Every row gives one point. Before rounding, the points of a table are all equally far from one centre. They may lie mostly on one side of it. Write the centre, to within rounding.
In the rows, 128 means zero.

Points (7 x 3)
[[ 69  97 119]
 [153 160 174]
 [ 35 134 166]
 [159 136 155]
 [ 56  93 157]
 [ 55  96 165]
 [ 40 117 167]]
Centre: [ 97 141 154]

Points (12 x 9)
[[165 231 215 118 120 102 138 169 138]
 [116 220 196 168 159 164 179 135 133]
 [144 220 178 173  59 116 156 162 169]
 [184 135 122 176 125  69 141 153 149]
 [163 199 185  99 161  63 162 146 123]
 [ 83 161 201 198 107 127 204 181 159]
 [154 216 167 131 175  76 124 143 143]
 [153 158 198 180 175  75 179 112 166]
 [ 83 177 108 112 108 132 194 155 177]
 [144 132 230 176 127 149 202 120 118]
 [112 190 170 183  95  88 146 147 218]
 [111 178 157 205 153 122 172 172 203]]
Centre: [130 153 174 137 122 121 154 152 149]

Points (25 x 18)
[[ 86 177 199 128 123 150 162 157 195 163  84 134 121 126 175 130 175 171]
 [ 97 193  68 141  59 107 184 161 168 136  39  79 130 148 134 139 185 147]
 [ 75 171 141 153 142  71 127 168 159 147 119 136 201 109 180 124 146 110]
 [153 180  51 140 134 144 171 193 158 164 113 103 155 166 143 168 166 120]
 [171 123 113 173  95  81 170 102 184 104 148 126 164 129 193 187 135  99]
 [123 161  44 118 123 134 157 125 171 187 123 140 104 145  97 125 186 140]
 [134 195 122 145 113 138 142 169 192 121 130 133 116 113 153 180 246 167]
 [135 197 184 107 110 107 148 140 216 141  49 144 152 120 134 157 195 163]
 [198 157 112 187  85 116 124 181 183  95 105 105 135 180 172 112 168 135]
 [ 93 150 130 147  98 115 146 223 187 161  82 142 192 175 132 189 174 119]
 [149 196 136 184  94 142 160 163 249 162  98  95 150 138 139 186 197 163]
 [159 149 149 164  86  97 101 167 164 128 114 148 177 118 178  95 198  93]
 [ 87 170 125 176 121 140 167 146 201 187 126  96 128 137 159 126 249  97]
 [135  95 139 168 112 100 180 190 178 111 136 124 156  77 147 114 165 135]
 [116 177 132 150  57 135 193 152 227 135 130 100 128 110 174 100 207  91]
 [146 173 130 219 126 100 140 185 203 141  71 132 127 172 155 119 137 177]
 [140 137 111 163  76 135 130 171 212 177 125 133 175  79 198 146 202 156]
 [130 194 112  96  97  98 109 195 200 151 114 116 135 160  96 170 200  86]
 [164 203 146 124  97 122 136 158 218 104 102 137 149 112 150 192 159  66]
 [135 145  77 121 134  86 119 153 222 155 112 147 106 137 164  68 139 173]
 [115 167  87 183 145 121 143 154 160 134 121 162 124  99 220 162 201 131]
 [157 167  99 135 101 105 152 207 220 158  76 143 194 140 138 121 207 105]
 [172 125 128 137 101  73 144 200 195 105  48 146 147 147 128 191 166 104]
 [ 94 173  97 143  62 148 133 149 238 160 150 112 110 165 148 203 209 121]
 [154 100 126 126  66 131 181 187 217 111 145 125 168 136 132 186 167 144]]
Centre: [118 144 116 142 106 107 142 137 193 138 100 116 133 143 153 148 166 127]

Points (29 x 24)
[[ 54  81 131 132 140 206 216 123 173 189 150 172 126  95 100  74 128  88
  115 121 102 136 146 174]
 [ 66  26  50 148 128 189 153 155 192 113  88 126 170 146 175 177 102  94
  106  90 103 121 135 129]
 [ 83  56 126  90  98 143 219 223 123 112  96 142 177 130 129 138  83 157
  127  81 133 134  96 140]
 [ 83 117  88 198 111 179 138 174 153 130 127 153 171 122 199 106  60  89
  101  86  68 149 167 162]
 [118  70 163 114  55 180 156 140 156 111  76 181 176 118 150  78 154 107
   66  42 166  96 103 107]
 [ 65 103 119 146 147 167 161 193 218 200  89  97 163 111 183 108 104 130
   86  79 116 116 164  60]
 [103  68 185 125  96 184 165 126 249 159  83 112 168 135 140 182 112  64
   76  98 106 156 178 140]
 [ 76  71 133 133  91 198 184 208 220 107  72 148 144 109 151 116  66 138
   67  70 124 163  94 104]
 [ 80  92 132 132 131 190 195 177 114 166  85 132 195  81 164 112  35 119
   72  57  87 117 153 107]
 [ 86  98 113 177 141 155 196 157 157 135 109 164 215 160 161  92  70 136
   84  14 137 106 108 111]
 [ 75  61 108 147 104 174 171 138 157 127 109 103 215 112 101 109  86 126
  101  53 160 154  68 135]
 [ 65  77 208 127  73 216 156 169 159 116  81 155 113  69 158 113  91 156
   85  78  74 112 172 144]
 [ 97 108 108 124 114 148 223 112 174 163  64 183 160 161 192 115  81  89
   56  71 131 131 165 155]
 [ 47  89 138 166 194 184 155 163 137 102  77  83 159  91 150 139 109  90
   68  57  83  92  94 130]
 [ 85  80 111 162 188 203 189 168 169 127  48 128 179 104 155  89  74 108
   66  89 151 146 132 115]
 [ 75  90 112 172  93 162 177 159 135 155  64 133 160 111 134  54  94 139
  111  38  79  97 170 180]
 [ 80  65 131 165 175 169 147 217 199 102  86  99 155 122 143  93 103  79
  123 135 111 169 154 148]
 [127  64 125 107 142 212 121 175 130 106  48 129 167 143 141 110  66 135
   56  73 138 173 124 131]
 [117 111  93 135 174 140 183 167 131 111  70  60 166 130 142 113 107 152
   87 103  52 140  99  80]
 [102 122  78 104 154 183 122 124 174 164 135 118 170 169 142 150  62 129
   99  75 144 147  89  87]
 [ 92  52 161  69  73 148 146 194 157 131  70 105 133 106 178 128  82 101
  138 110 113 104 167 125]
 [105 106 137  76 125 224 157 160 127  66 111 127 149 155 151  66  40 169
  101 110 113 149 150 134]
 [ 54  51 112 148  80 222 215 159 179 163  92 110 174 159 132  90  96 113
   64  70 112 188 114 170]
 [ 51  92  95 176 113 145 128 172 122 155  74 123 188 102 136 150 109 119
   67  92 107 110 176  55]
 [ 99 121 103 142  93 199 228 212 171  96  84 124 120 101 130 127 100 101
   85  63 173 108 120 146]
 [108  72 111  98  95 186 151 157 151 114 137 106 196 183 170 192  54 117
   51  90 119  99 201 138]
 [ 50  62 121 150 127 216 224 168 184 110  80 129 207 101 167  74 115 133
  100  91 142 166 136 157]
 [ 54  59 167 156 150 185 196 165 159  71  88 139 128 105 191 107  89 109
   27  94  65 127 131 170]
 [ 55 105 138 128 159 203 214 183 140 105 102 126 151 182 165 101  64 174
   58  59 129 109 153 194]]
Centre: [ 94 105 146 131 116 180 167 153 159 129 119 131 161 149 137 122 129 122
  85 107 100 114 136 129]

Points (31 x 24)
[[ 77 111 114 111 172  48 101 135  89 117  95 122 100 113  74 202 147 141
  141  97 141 120 114 175]
 [163 126 131 165 145  55  84  99 107  79  95 162 130 123  79 189  98 170
  168 123 112 159 157 140]
 [151 145 110 134 180  80 131 144 144  92  80 172  83 106  68 146 156 175
  207 178 159 189 150 133]
 [ 87  95  87 107 193  51 106 124  72 127 113 106 106  58  82 132 106 125
  136 181 179 136 150 183]
 [ 67  95 111 124 205  91 149 153 133  95 109 104 138  94  87 141 130 101
  144 143 214 109 110 192]
 [164 114 143  50 198 117  75 177 128 158 130 174  54 100  95  87 107 153
  120 139 139 142 137 173]
 [ 81 141  96  78 125 139  71 152  94 150 150 160 102 152  60 151  94 112
  158  93 146 138 174 153]
 [143 138 161 159 175  66  67 137 127 121 159 121 105 121  72 152  88 153
  108 119 111 128  68 145]
 [ 97  93 102 102 169 105  75 137 153  97 134 142 112  39  73 216 155 159
  191 121 208  97 171 153]
 [ 90  88 117 129 169  77  91 165 127 161 163 171 106 106  68 114 136 149
  156 103 133 163 197 176]
 [140 142 156 114 141  50  70 157 109 120 135 137 139 131  69 178 137  92
  172 125 183 171 171 161]
 [106  73 115 163 159  91  87 127  74 139 171 149 132  97  68  96  94 112
  181 107 124 140 140 191]
 [ 81 133  80 135 212  94  88 187 101  91 137 151 117 169  72 185  84  83
  167 118 142 165 175 101]
 [157 123 109 179 133  59 100 137  81 113 149 149 127  71  64 126 176 133
  171 166 190 129 140 146]
 [164 112 105  72 205 107  88 181 127 166 141 163 118 111  51 206 112 145
  125 135 206 117 166 170]
 [117 166 128 135 200 147  89 175 102 112 138 123  84 145  42 129  93  75
  188 162 103 137 137 141]
 [ 87 142 147 151 199  96  83 181  95 115 163 171 124 135  45 175 159 167
  154 109 186 137 146 141]
 [147 169  88 111 142  77  74 142  87 131 143 120  89 103  96 149 106 206
  148 135 125 166  80 112]
 [120  98 101 131 178  44  93 125 116 123 127 163 129  81   7 134  87 129
  176 174 140 160 140 175]
 [110  99 129 163 240  66 112 133 107 126 128 127 142 138  78 174  94 144
   91 130 187 140 144 140]
 [164  19  75 155 143 154  70 168 109 121 131 177 105 155  66 143 122 187
  157 182 190 125 153 132]
 [ 95  88 144  60 166 112  94 114 105 114 181 108 155 142  64 163 122 155
  165 156 146 154 174 112]
 [107 141  84 122 125  74  95 132  94 104 164 141 134 151  78 192 126 159
  166 150 197 162 120 181]
 [203 143  96  64 162  79  74 156  83 100 147 128 101 106  98 136 142  92
  195 165 178 104 159 176]
 [103  51  74 130 162  98 121 169 143 145 155  98 139 100  54 176  99 148
  142 138 151 135 201 171]
 [116 126 122 127 149  60 121 110  73 126 159 177  76 135  72 152 133 145
  166 130 211  99 117 164]
 [157 133 168 126 152 118 103 190  59 141 119 156 138 123  75 164 149 137
  139 177 150 148  99 174]
 [121 102 117  74 165  68  93 156  47 127 128 136 117  94  83 148 102 110
  145 164 162 149 134 225]
 [105  97 108  71 182  28  73 160  92  98 134  96 109 109  80 121 179 142
  152 101 177 139 140 134]
 [ 66 103 145 114 143  52  91 110  95 123 132 177 120 111 134 149  94  98
  113 123 128  94 136 125]
 [132 141 115 117 221  66  66 117  53  67 137 131 142  97 104 108  69 167
  181 153 153 127 111 165]]
Centre: [135  95 107 117 169 118  88 162 123  93 124 146 105 101  98 144 103 133
 157 138 160 128 131 126]

Points (31 x 24)
[[163 180 101 104 160 162 233 155 181 131 169  97 123 144  86  94 115 110
  136 121 146  87 151 149]
 [144 121  90 129 151 128 206 148 158 129 148 101 114 111 139 109 115 135
  130 177 162  71 193 123]
 [173 164  97  96 164 132 193 129 175 101 161  83 114 153 120  70 131  89
  147  95 160  52 166 138]
 [128 164 137 127 124 164 202 172 165 111 170 131 145 125  87  86 108 125
  138 187 182  43 150 112]
 [125 173 118 111 140 147 207 147 205  81 169  86 106 102 114 129 154 107
  145 168 185  74 116 139]
 [142 165  92 131 161 160 225 149 200 134 177 116 122 159  67  79 163 116
  154 147 153  47 124 119]
 [ 92 195  92 142 138 153 208 156 210 104 187  81 140 164 115 116 121 112
  132 106 157  57 142 114]
 [122 181 155 127 148 163 201 162 193  99 156 134  59 103 121  62 188 119
  119 143 155  83 111 135]
 [133 163 102 149 121 139 209 155 176  91 210 100  54 133 121 104 162  89
  173 105 164  44 183 113]
 [169 146 118 130 120 148 214 153 157  93 113  83 155 126  99  94 140  89
  146 115 153  79 198 128]
 [115 175 126 138 139 116 223 124 156  82 209  95 143 140 117 101 124  52
  128  63 157  97 171 124]
 [148 148 108 162 140 132 217 186 196 157 174 128  94 145  97 120 112  95
  134 125 171  82 186 115]
 [115 167 141 123 133 139 241 136 149 121 163 112  98 152 113 102 143 121
  141  90 180   7 155 134]
 [144 196 142 149 169 129 214 153 167  78 183 116 111 133  86 105 144  93
  135 112 145  61 187 102]
 [173 166 117 115 138 148 207 157 184 138 173  90 120 171 128  78 155 132
  189 123 175  43 149 123]
 [109 169 100 157 121 144 219 164 174  89 163 104 104 133  70  96 141  75
  115 161 177  58 181 141]
 [116 149 112 132 164 175 179 161 188 114 149 103 121 131 168  92 134  58
  122  97 121  63 142 144]
 [122 159 112 142 156 163 207 132 177  83 188 132 118 172 109  68 156 114
  118 137 180  27 153 133]
 [154 174 117 147 160 129 196 171 207 100 194 139 108 133 107  94 135  43
  156  99 146  75 143 101]
 [109 163  95 163 110 146 214 134 199 102 194 114 127 120 133 125 126 104
  190 165 196  75 162  96]
 [123 167 146 119 116 155 187 119 206  98 176  73 126 120 113 120 128  97
  108 149 151  87 164 101]
 [131 138 156 129 167 115 241 143 173 120 200 119 164 112 121  61 150 122
  131 121 166  65 154 135]
 [103 184 128 120 142 159 224 160 202 143 200 114 128 160 112  80 154 142
  155 143 177  84 151 120]
 [154 194 168 119 138 163 185 143 130 136 168  99 106 152 113 115 137 104
  121 101 186  97 189  99]
 [167 176 137 146 175 176 216 150 154  92 158 113 127 172 109  94 129 113
  149 151 153  48 136 103]
 [166 127 137 115 139 128 222 155 178 129 184 107 134 136  89 114 165  87
  127  95 188  75 157  95]
 [128 161  99 116 118 164 242 141 157  83 200  67 146 103 126  84 164  92
  154 121 150 108 156 156]
 [113 171  91  98 136 188 171 143 204 116 167  95  97  82  92 108 128  94
  146 112 171  56 142 125]
 [125 170 130  86 161 139 192 151 211 114 184  88 108 143 122  89 142 100
  184 104 157  70 151 106]
 [164 157 122 107 171 145 198 127 193  94 189 118 150 115 122 103 108 120
  180 150 180  80 126 104]
 [115 157 126 114 145 138 242 138 185 103 165  84 164 107  93  90 151 151
  161 138 153  79 171 145]]
Centre: [116 144 116 171 116 122 156 135 130 117 165 116 112 127 102  88 136 125
 159 107 149 102 112 137]

Points (31 x 24)
[[156 157 113 179 150 110 122 106  21  78 114 204 111 155 126 168 168 123
  109 130 200 184 188  99]
 [143 146 108 173 126  60 103 118  71 115 109 209 109 195 156 132 190 144
  172 100 209 184 143 120]
 [144 133 112 155 132 131  87  98  73  84  52 182 109 168 128 194 192 122
  166 113 192 175 168 109]
 [147 170 110 188 137 110  95  89  47  95 163 213 188 158 104 120 113  94
  171 104 219 186 165 105]
 [128 148 109 145 147  64 139  89  63 105 102 195 164 151 133 113 134  87
  147  74 223 195 158  83]
 [154 147 103 180 150 102 158  90  63  88 151 206 124 174 144 129 137 111
  160  89 195 184 131 176]
 [173 157  87 186 112  81 154 144  67  95  92 199 128 187 105 135 155 136
  151 104 215 176 128 142]
 [161 141  85 149 167  92 136  93  41 123 106 205 143 156 152 116 175  84
  111  99 186 155 116  84]
 [153 154 106 190 134  96 148 128  21  84 142 182 105 159 140 153 142  94
  176 117 211 190 163 149]
 [149 134 113 137 163  76 127 100  32  85 131 170 122 160 126 162 162  80
  163  94 229 208 155 114]
 [154 113 118 142 148  56 148 133  65 117 194 202 144 169 141 131 167 107
  153 108 189 216 116 106]
 [139 145  89 130 154  81 108  97  48 105 114 198 165 184  90 124 143 118
  169 119 232 165 190 138]
 [167 146 120 164 148  81 103  94  32 115  85 192 126 191 137 138 163 102
  119 115 235 150 102  98]
 [171 110 110 123 145 100 107  77  20 124 138 179 109 128 154 142 139 107
  154 108 231 142 164  89]
 [145 125 111 185 155  93 126  60  69 117 105 184 152 180 149 170 162  89
  172 126 221 193 167  94]
 [166 140 129 157 193 102 140 100  35  82  85 174 156 197 119 154 159 128
  177 103 180 190 167  92]
 [171 153 140 146 188 102  96  89  65 127 132 150 180 157 135 140 149  95
  150  74 234 158 190 105]
 [157 161 148 158 139  86 140 125  87  82 136 204 117 212 165 154 172  89
  152 121 223 191 156  83]
 [146 105 122 201 152  98 110  75  30  84 132 145 114 185  90 141 148 128
  134 108 220 199 155  99]
 [129 183  98 157 180 116  98 104  58  91 104 185 166 160 112 115 129  94
  136  85 226 212 151 125]
 [134 160  96 164 116  72 143  85  63 103 120 223 147 187 151 130 153 116
  150 113 199 212 157  89]
 [132 164 125 193 131 129 161 110  63 109  87 195 157 158 120 135 161  77
  167  88 200 150 161  94]
 [143 155 114 173 168  84 141 102  48 113 104 190 139 187 132 127 137 108
  164  89 249 148 161  99]
 [145 141 126 169 139  74 122 101  72  68  77 180 121 165 126 140 157  74
  144 131 214 198 209 123]
 [140 145 120 160 104  89 130  95  62  78 104 214 169 148 132  88 169  94
  159 130 184 187 165 126]
 [141 105  82 142 175 100 131  81  31  70 161 182 141 144 134 148 151 143
  177 102 196 154 143 138]
 [130 178 104 126 161  66 151 100  82 102 126 174 147 194 170 194 143  80
  163 116 226 180 164 104]
 [122 154  92 151 172  85 104 109  42  89 147 177 133 175 138 176 138  93
  158  49 208 215 150 107]
 [161 128 102 194 142 104 118 103  53 107  71 178 151 195 113 125 135 121
  166  87 200 211 176 110]
 [135 125  93 179 136 100 152  73  25  74 154 155 115 171  99 141 121 119
  176  88 210 169 144 129]
 [139 121  83 203 154  80 127  49  50 137 114 210 129 154  85 132 123 121
  133 138 194 171 166  98]]
Centre: [142 144 124 149 140  96  92 128 103 109 133 153 128 157 119 152 107 114
 142 132 150 152 135 104]

Points (31 x 24)
[[159 138 138  91 120 193 126 146 146  87 191 124  88 132 170  46 164 210
  167 138 125 119 142 137]
 [133 140 110 110 137 203 158 159 142 150 174 118  77  86 137  82 154 195
  158 118 121  73  57 138]
 [102 115 117 104 163 214  99 173 173 132 177 145  94  90 190  67 189 164
  177 154 173  97 124 107]
 [ 93 142 117  80 124 191  74 135 108 106 181 124  77 134 149  53 161 186
  170 167 138 112 123 126]
 [128 128  92  88 121 216 133 186 172 112 164 136  85  91 117  91 166 146
  132 142 146  70 149 118]
 [138 147 119  68 147 190 133 171 128 136 150 113  99 125 119  56 150 198
  127 145 166  79  97 125]
 [120 161  90 114 158 196 127 168 172  72 167  86 107  79 169 112 177 176
  154 166 179 146 103 167]
 [160  98 119  91 154 193 158 131 152 187 136  88 100 105 197 113 200 180
  165 114 186  62 108 141]
 [145 124 135  79 115 209 136 137 140 140 152 153 101 158 157  64 185 162
  136 119 192  38  97 134]
 [ 93 125  80 128 121 203  80 120 133 110 165 113 136 139 190  57 175 163
  136 171 175  75  87 139]
 [138 120 103 123 116 190 116 178 153 145 206 101 119 113 212  50 150 169
  145 131 144  86  77 126]
 [164 167 113 108  88 181 136 158 137 183 166 113  77 135 181  70 121 142
  167 164 107  97  85 131]
 [143 157 148 129 147 208 125 140 127  85 205 118  65  67 162  56 183 144
  111 131 165  75 139  95]
 [150 125  89 118 113 206  99 164 109 142 175 129 145 155 174 102 157 162
  132 112 140  82 122 136]
 [143 151 124 121 125 194 138 139 144 128 149 130 119 117 143  48 163 212
  147 184 141  95  60 137]
 [129 160 111 116 129 195 128 134 148 104 165 161  78 151 159  58 174 192
  153 129 201  88 132 123]
 [128 126 120 132 106 249 149 155 123  99 181  86  99  93 160 100 179 161
  129 172 110  67 125 111]
 [142 143 122 114 150 212 121 141 182 127 139  96  57  95 200  42 170 195
  155 163 126  86 127 105]
 [149 165 149 128 144 159 160 140 164 151 138 114  86  99 176  54 183 181
  101 156 120  72  67 136]
 [160 146 118 140 150 205 103 151 149 104 175 127 107 135 145  50 154 200
  158 125 159  90  83  88]
 [162 159  78  87 133 193 111 121 109 125 147 155 115  91 148  55 181 179
  147 156 170  75  97 144]
 [165 143  83 115 139 148 129 154 104 146 172 120  83  96 180  63 225 159
  127 149 163 101 141 125]
 [ 87 145 111 117 154 175 125 194 198 127 147 131  95 113 160  67 185 163
  189 146 145  91 101 125]
 [139 166 134 131  97 206 110 138 150 117 142 155 107 115 154  41 150 182
  114 103 137  93  96 137]
 [157 117 102  91  91 169 150 182 151 114 196 104 146 113 169  61 188 151
  165 119 149  69  76 117]
 [156 144  77 101 123 193 105 137 180 130 145 157  92 138 110  50 190 158
  170 141 157  83 105 110]
 [154 123 101 101 102 197 103 126 168 160 180 126 105  67 172  61 185 188
  171 151 150  67 133 156]
 [114 163 132 113 105 194  66 132 139 133 136 106  52 144 177 105 181 159
  162  97 149  42  92 112]
 [181 133 122 101 158 184 145 160 153 109 138  81  95 132 142  66 211 209
  133 143 170 121  94 145]
 [ 96 171 108 125 152 161 123 162 147 141 176  70  80 115 144  48 166 177
  144 156 128  83  67 122]
 [151  99  99 148 139 219 155 156 146 105 157 123 103 124 189  83 147 173
  152 146 110  74 128  77]]
Centre: [139 125 137 110 131 172 127 110 148 116 150  99  97 110 162 100 162 120
 155 139 153 108 104 129]

Points (31 x 24)
[[109 154 107 139 145 137  63 128 151  84 123  31 149  60 112  96 108  69
  194 100 113  87  86 127]
 [165 188 101 120 197 141  62 160 179 119 115  41 105  75  85 105 148  83
  145 105 113 120 129  97]
 [176 199  92 130 146 176  68 107 149 106 137  90 135  21 105 109 143 133
  177 112 124  82 110 102]
 [199 153 145 117 177 178  93 135 164  46  97  74 100 102  94  87  83  83
  164  93 128 116 123 119]
 [192 204 120 142 160 160  45 120 132  77  94 100 110  64 130 114  91 116
  151 131  90  93 107 128]
 [181 141 129  98 130 154 103 121 162  48 110  65 170  57  99 110 143  72
  146 115 143  96 109 110]
 [193 162 128 171 177 184  63 103 142  90  88  51 120  47  91 129 108 100
  165 143 151  89 114 111]
 [194 162 141 108 147 135  56 134 166 101 140  38 160  53 135  80 152 118
  149 107 104 101 114 122]
 [164 225 133 131 144 149  59 130 163 106 147  61 166  77  87 118 124  71
  153  91 108 111 110 131]
 [136 152 126 116 151 170  38 124 145  92  86  75 130  53  85 105 103 107
  171 112  84 120  70 106]
 [186 180 147 125 117 105  74 120 192  87 133  88  82  19 121 115 137  88
  130  99 110  95 104 119]
 [205 166 152 160 126 130  28 130 134 107 125  58 156  67  78 103 127 126
  142 103  99  70  78 113]
 [144 201 103 137 109 165  89 142 182  88 156  68 144  72 125 112 146  45
  171 129 110  99 109 111]
 [143 135 195 161 145 168  59 154 162  85 177  25 121  51 115 104 121  93
  146 105 122  74 125 113]
 [116 213 150 148 128 158  61 135 126  84 142 118 134  51 104  71 138 114
  173 154  92  84  83 130]
 [166 156 115 109 164 180  84 107 156  95 150 107 131  63 129  98 158  82
  204 145 148  66  84 160]
 [162 147 160 141 176 162  36 125 147  96 159  37 121  82 119 119 132 122
  120 109 103 146  86 148]
 [184 186 137 162 154 167  56 117 122  92 117  35 111  60  85  77 108 100
  172 107 153  60 142 119]
 [155 189 116 150 160 153  76 106 159  73  88  73 101  67 146 182 134 110
  166  89 132 105  84 129]
 [197 167 135 116 134 182  77 115 174 112 128  59 115  66 114 121 131  73
  143 117 156  77  66 100]
 [157 155 145  98 159 175  85 136  82 123 103  75 108  41 129 111 161 124
  127 105  94 120  74  91]
 [215 146 174 126 140 159  52 115 125 103 101  91 130  60 103 122  93  91
  140  99 170  89 110  86]
 [153 142 135 144 199 141  85 136 186 113 123  77 141   7 100  74 116  96
  189 107 132  79  86 129]
 [202 185 142 111 169 123  74  88 130 158 156  85 120  72 141 115  90  91
  177 100  89  74  88 138]
 [126 172 107 128 166 175  52 115 153  78 164  29 110  99 119 101  97  89
  183 110 122 102 129 127]
 [159 163  96 132 187 146  39 117 181  91 134  56 130  78 102 100 123 127
  166 116 109 146  87 113]
 [152 191 136 115 152 151  57 101 155 105 122  62 186 100 136 149 125  85
  146 127 143  80 103 110]
 [195 162 131 130 176 153  54  99 163 105 112  49 112  54 143 111 123  77
  186 147 131 114 111 130]
 [168 218 144 175 168 161  33 134 107 125 126  74 127  54 111  95 112  98
  188 127  99  93 128 126]
 [169 189 113 155 130 114  75 110 103 104 114  43 141  64  90 122 143  99
  178 142  88  76  61 101]
 [196 182 139 151 168 148  82  97 171  84 126  75 161  57 107  80 161  87
  118  99  97 107  84 110]]
Centre: [144 132 142 161 140 134 118 129 140 129 126 104 113 103 103 114 132 115
 156 114 116  98 129 123]

Points (28 x 24)
[[127 126 100 126 181 180 196 174 137 175 236 149 121 178 168  93 158 114
   68 128 155  67  65 158]
 [133  98 142 152 157 201 163 198 115 157 174 137 158 208 167 117 169 107
  113  59 211 137  68 155]
 [121 121 154 128  95 158 171 168 177 142 161 183 127 173 136  75 126  96
  107  76 170 126  57 144]
 [171  93 148 124 120 238 168 144 164 169 214 180 128 166 131 114 185  70
  137 153 195 136  86 173]
 [145 136 116 156 137 172 194 129 128 180 207 166 137 146  74 137 120 137
  120 128 185 128  49 190]
 [123 137 119 139 118 175 166 108 155 179 226 158 118 206 127  95 161 143
  117 129 172 172  63 172]
 [ 99 111 138 145 171 193 176 188  94 160 233 172 123 194 150 105 167 116
  110  77 185 130  59 192]
 [100 116 106 159 111 237 168 157 150 135 208 187 129 143  99 115 120  94
  149 110 153 149  60 115]
 [ 81 168  91 116 126 187 188 173 156 143 193 122 160 137 118 126 182 125
  140 142 150 176  77 161]
 [120 136 139 130 147 170 175 177 130 142 233 168 104 191  82 110 165 143
  124  99 202 143  89 137]
 [ 82 115  91 137 161 151 203 163 146 229 242 123 103 167 145 110 220 112
  101  83 133 154  82 143]
 [149 161 104 102 150 181 176 166 174 128 238 180  64 194 163 123 179 107
  100  93 150 144  90 177]
 [129 158 144 128  95 215 207 162 143 127 190 165  71 177 137 149 189 112
  182 153 172 151 100 156]
 [ 85 190 143 170 117 188 179 134 177 142 192 146 124 197 122  70 163  83
  112  96 141 114  75 118]
 [150 107 115  99 191 205 155 166 123 135 169 160  86 189  85 104 175 107
  195  89 120 100  66 160]
 [118 116 151 145 155 172 174 157 115 179 139 138 173 121 138  72 152 144
  144  73 213 112  72 182]
 [189 181 133 120 140 189 136 143 133 186 197 101 122 168 153  94 109 135
  141 100 176 125  29 121]
 [ 86  95  67 209 160 208 172 171 145 174 189 132 125 183 149  82 161  78
  135 125 162 178  86 149]
 [ 90 183 127 180 120 177 163 156 180 134 233 153 103 186 102  93 152  97
  123  90 138 141  86 187]
 [133 136 110 139 154 140 187 198 149 176 248 121 124 150 144  92 193 108
  121 109 203 115  60 172]
 [ 95 118 122 161 122 212 133 136 139 158 148 121 137 197 146 107 140 122
  145 127 146 178  43 211]
 [134 127 103 105 177 201 167 210 147 183 160 160  84 160 131 106 146 127
  164 105 189 185  98 171]
 [135 180 119 127 126 150 181 114 140 166 214 214  95 180 134 129 147 129
  141 126 170 127  76 144]
 [ 74 141 103 105 121 150 178 170 120 194 150 157 110 182 125 179 148 120
  114  89 173 184  95 192]
 [144 180 109 165 195 155 177 124 142 184 202 174  84 185 163  97 154  99
  153 140 168 123  60 128]
 [160 159 102 131 132 190 197 167 163 174 215 142  61 172 138  74 106 160
   93 125 167 151 106 164]
 [115 174 178 141 149 217 148 170 165 208 214 129 150 114 147 124 104 120
  130 104 179 107  76 147]
 [142 114 128 160 126 249 197 113 158  98 204 174 121 161 112  91 167 128
  110  84 155 134  78 194]]
Centre: [141 122 128 143 132 181 155 131  99 163 176 110  92 127 144 124 160  83
 115  95 131 124 123 152]
